Each wall is flat, endless, passes through zero and stands at right angles to its row. A trip goes straight from one point to another. Which walls does it cross, in order?
In the rows, 128 means zero.

Walls:
(1): [112 135 112]
(2): [222 162 138]
(3): [101  60  52]
(4): [ 83 169 125]
(5): [ 90 188 103]
Trips:
[109 114  97] to [159 116 163] -> 4, 5, 1, 2, 3
[ 67 147 166] to [133  96  75] -> 3, 4, 5
[160 133  86] to [118 138 113] -> 4, 2

Walls:
(1): [107  98 133 121 174 146 147 156 159 205 117 124]
(2): [131 168 124  88 124 171 126 157  61 101 110 128]
(3): [157 107 198 100 120 115 126  89 134 194 138 130]
Trips:
[134 161 102 103 191  93 152 149 230 127 103  44] to [170 109 109  81 122 221 120 152 202 113  66 127] -> 2
[ 99 147  95 156 175  99 105 135  98 112 108 147] to [143 119 109 124 114 169 176 210  79  99 118  62] -> none
[ 95 189  20 182  49 146 132 135 140 122 180 173] to [149  94  79 213 149 112 137 150 134  78 101 175] -> 2
[124 173  88  79 115  98 153 127 120 188 115 145] to [175 154 193 198 154 210 172 122 123  91  25  72] -> 3, 1
[154 167 124 147  90 121 162 166 116  97 119 161] to [149 161 112 196 190  74 162 141 108  72 102  45] -> 2
[179 179  67 149 106 110  53  92  64 223 149 112] to [132 120 140 140 141  89 149 110 180 186 161 105] -> 2, 1
[180 136 178 111  54 214 152  77 172 127 111 164] to [178  82 163  72  54 207 152 131  80  69 109  58] -> none

Walls:
(1): [111 108 124  98 157  89  94 132 140 107 183 110 225  74  84  88 156  83
  67 115  50  92 124 102  72 170 151 152 124 165 157 116 151 152 193 108
  85 137 186  80 150 155  96 113 135  41  94 201]
(2): [154 140 119  98  83  57 191  93 155 119  94 163  90 165  93 196 148 113
 124 181 118  73 109 146  97  85 126 158 171 176 169 103 121 117  64 156
  95 165 137 122 155  73 172  83 161 114 114  89]
(3): [ 92 135 144 177  96 157 232 151 213 130 140  80 138 162 101 154  95  95
 101 104  61  88 108 100 149 127 129  73 116  76 141 139 151 190 115 149
 122 116 146 198 120  78 190 117 163 172 168 127]
(4): [138  92 165 177 138  96 111 113 151 168 126 123 109 143 175 178  81  96
  90  92 122 145 136 104 101  88  79 140 180 158  82 115  83 112 123 114
 133  29 115  57  91 198 196 249 155 110 151 140]
(5): [149 175 122 124 139 160 133 138  56 142  85  46 113 149  63 122 108 139
 146  75 103  96  91 206 133 185 133 165  71 127 207  68  47 180 115 128
 137 174  99 147  87 140 119 142 129 193  70 177]
Trips:
[119 170 148 147 108 119 170 118 108 157 204 108 156 166  75 157 173 120
 146 118  82 154 113 159 112 115  87 134  67 141 147 135 129 105 168  84
 194  85 160 109  97 152 132  95 151 195 107 170] to [152 141 147 105  73 140 131  54 112  82 140 114  64 164  91  54 118  34
 149 135 186  73 102  70 112  84 181 110 163 170 111 151 133 140 109 165
 202  97 170 137 225 130 128 100 105 149 172 180] -> 4, 2, 5, 1
[120 116 140 202 135  76 116 136 154 150 112 136 148 112  95  80 134 172
  92 143  77 143  92  36 150 150 206  75 242  86 115 186 116 164 152 185
  97 140 131 127 107 175 132 191 169 143  75 120] to [166 225  79  65 173 148 102 117 140  89 138 151  31 117  71  96  39 149
 139 129  46  14 128 169 164 145 102 110 190 246 128 154  54 162 126 106
 122 122 145  52 142 124 107 135 178 165 132 149] -> 5, 2, 3
[ 82 155 113  86 147 156 119 169 101  89 160 179 101  68 113 147 143 155
 201  96  73  94 148 104  89  92  43 125 117 164 174 112 122 158 144 177
 117 153 141 125 162  90 177 166 157 177 114 191] to [137 144 174 129  96 157  44  68 126 174 149 200 109 148  87 118  71 168
  97 121 174  73  46 135 129 148 129  42 105 106 128  69 108 111 110 150
 185 123 102 140 130 105 209 100 129 115 138 100] -> 1, 4

Walls:
(1): [ 78 185 166  15 179 152 119 138 216  90 121  97 169 142 173 177 124 124
  93 103  75  80  80 127  88 135 113 133 114 188  44  52 124  67 108 105
  89 194 143 121 135 106 139 206 129 127  40 102]
(2): [156 143 177  97 175 149 218  42 103 151 217 168 166  89 107  73  77 103
 110  62 113  38 176 121 170 153 139 154 173  96 178 189 130  73  99 118
 206  52 104 143 134 153 111 132  92 144 163 107]
(3): [130  92 142 151 106 173 150 171 134  48  92 152 182 171  88 119 136 109
  49 109  79 190  77 189 147 189  98 144   7 105 134 120 141 195 109 132
 155  84 178 122 123  50 140 142 106 131 142 171]
(4): [118  99 107 123 152 103 145 161 130 190 139 150 158 199 160 164 129  36
 164 183 119 168 169 203 115 194 182 105 120 163 149  10 151  18 100 125
 102 177 122 186 119 188 131 126 134 145 125 120]
(5): [137 104  92  57 110 117  99 100  64 135 120  92 144 110 141 180  62  65
  95 127  82 166 159 155 138 114 103 130 101  67 117  58 122  93 130 102
 115 141 139 154 135 141 146 151  89 121 139 171]
(6): [194 152  95 145 110  84 159 232 128 158 150 146  75  76 178 111 112 135
 103 141 123 153 171 115 149 185 134 116 179 101 125 131 149 113  89  79
 102 146 136 107 143 122  91 128 161 139 133 205]
Trips:
[136 154  68  67  91 105 163  70 150  96 119  95  36  91 103 226 104 126
 124 144 123  98 110  67 148 182 121 137 188 131  96 111 170  51 114 119
 152 131  90  99 131 118 129 147 186  90 149  95] to [ 46 168 154 125 154 132 138  89 112 113 153 194 166  92 163 133  88 107
 117  97 146 126 140  87 106 101 172  81 161  64 190 151  87 157 160 133
 127 193 153 187 119 174  88 196  85  93 118 204] -> 6
[190 137  51 181 178  98 121  62 142 157  83 133 137 112 150  82  82 138
  76 135  26  77  45 207  78 122 141 115 125 139 147  64  77 156  78 210
 195 148  79 187 154 171 117 171 161 137 135 155] to [ 76  76 165 109 238 149 162 191 225 167  84 142 115 136 145 154  54 127
 114 131 137 146 184 172 115  94  98  56 175  94 162  75 112 120 182 175
 125 128 141  96 190 135 105 183  69 188 144  69] -> 3
[161 138 150 170  79 138  94 201 137 163 162 145 171 139 177 149 124  92
 109 208  97  86 175 123  70 193 142 155 182  71 194  92 105  77  87  48
 108 184 175 174 109 136 150  54 126  80 160 144] to [148 192 145  88 202 109 151 136 110 112  74 154 122 137 143 182 175 139
 142  98 139 140  98 162 106 161 111 110 112 160 127 230  83 147 107  85
  31 105  76  48 181 182   8 166 141 123 100 118] -> 1, 5, 4
